Each row is a point. Each copy is the shape, with its points in the same order, stretched, turned, moved and blurred by noise. Some copies are also mirrored. Which?
In the rows, 128 means zero.

Shape:
[[145 139 150]
 [146 144 146]
 [ 96 138  77]
 [ 86 157 141]
 [144 161 101]
 [136  58 118]]
Copy 1, 6 rows:
[[129 162 115]
 [128 166 119]
 [ 89  83  75]
 [ 67 136 133]
 [117 143  68]
 [174  86 130]]
Copy 1 is: only turned
Copy 2, 6 rows:
[[149 129 117]
 [145 135 113]
 [ 85 103  82]
 [ 97 143 117]
 [127 118  79]
 [128  58 145]]
Copy 2 is: only turned

Shape (10 x 6):
[[166 155 169  79 114 131]
 [ 82 131 111 123 115 151]
 [ 78 183 135 145 105  77]
 [132 113 109 137 128 122]
 [ 78 101 159 112 138 160]
 [148 101 128  94 153  71]
 [156 183  72 117 161 102]
 [ 97 136  75 100  68 128]
 [116 122 171  94 101 153]
 [115 105 104 103 129 101]]
Copy 1:
[[170 177 178 115  95 133]
 [101  85 149 130 126 139]
 [146  82 156 151  97  57]
 [123 128  97 126 111 123]
 [ 66 134 166 139 114 151]
 [128 173 100  71 112  94]
 [182 129  89 122 168  82]
 [142  56 146  92 108 144]
 [117 143 183 121  88 149]
 [109 119 108  86 120 116]]
Copy 1 is: mirrored
Copy 2:
[[138 186 130  93  99 134]
 [ 90 126 148 141 138 155]
 [129 129 143 184 103  90]
 [139 117 120 128 137 154]
 [102 131 197 102 152 156]
 [154 105 113  74 109 113]
 [131 140  49 129 141  99]
 [ 76 120 110 147  90 158]
 [115 165 177 106 112 159]
 [113  99 119 109 115 138]]
Copy 2 is: only turned
Copy 3 (10 x 6):
[[187 153 162  85 138 130]
 [118  89 135 131  92 129]
 [138 124 120 148  59  63]
 [104 135 128 137 132 129]
 [112  61 172 108 133 117]
 [109 163 117  84 157  87]
 [160 163  57 144 119 129]
 [108 125 132 101  49 156]
 [146 105 188  88 121 128]
 [ 96 127 131  96 120 112]]
Copy 3 is: mirrored
Copy 4, 10 rows:
[[166 156 152  84  88 157]
 [ 99 118 135  99 156 129]
 [ 72 170 159 145 105 103]
 [128 118 106 108 141 102]
 [131  81 175 102 172 135]
 [159 126 148  87 117  62]
 [132 208  86 101 137  95]
 [ 76 137 109  52 130 123]
 [146 106 159  94 119 161]
 [122 119 139  81 145  79]]
Copy 4 is: only turned
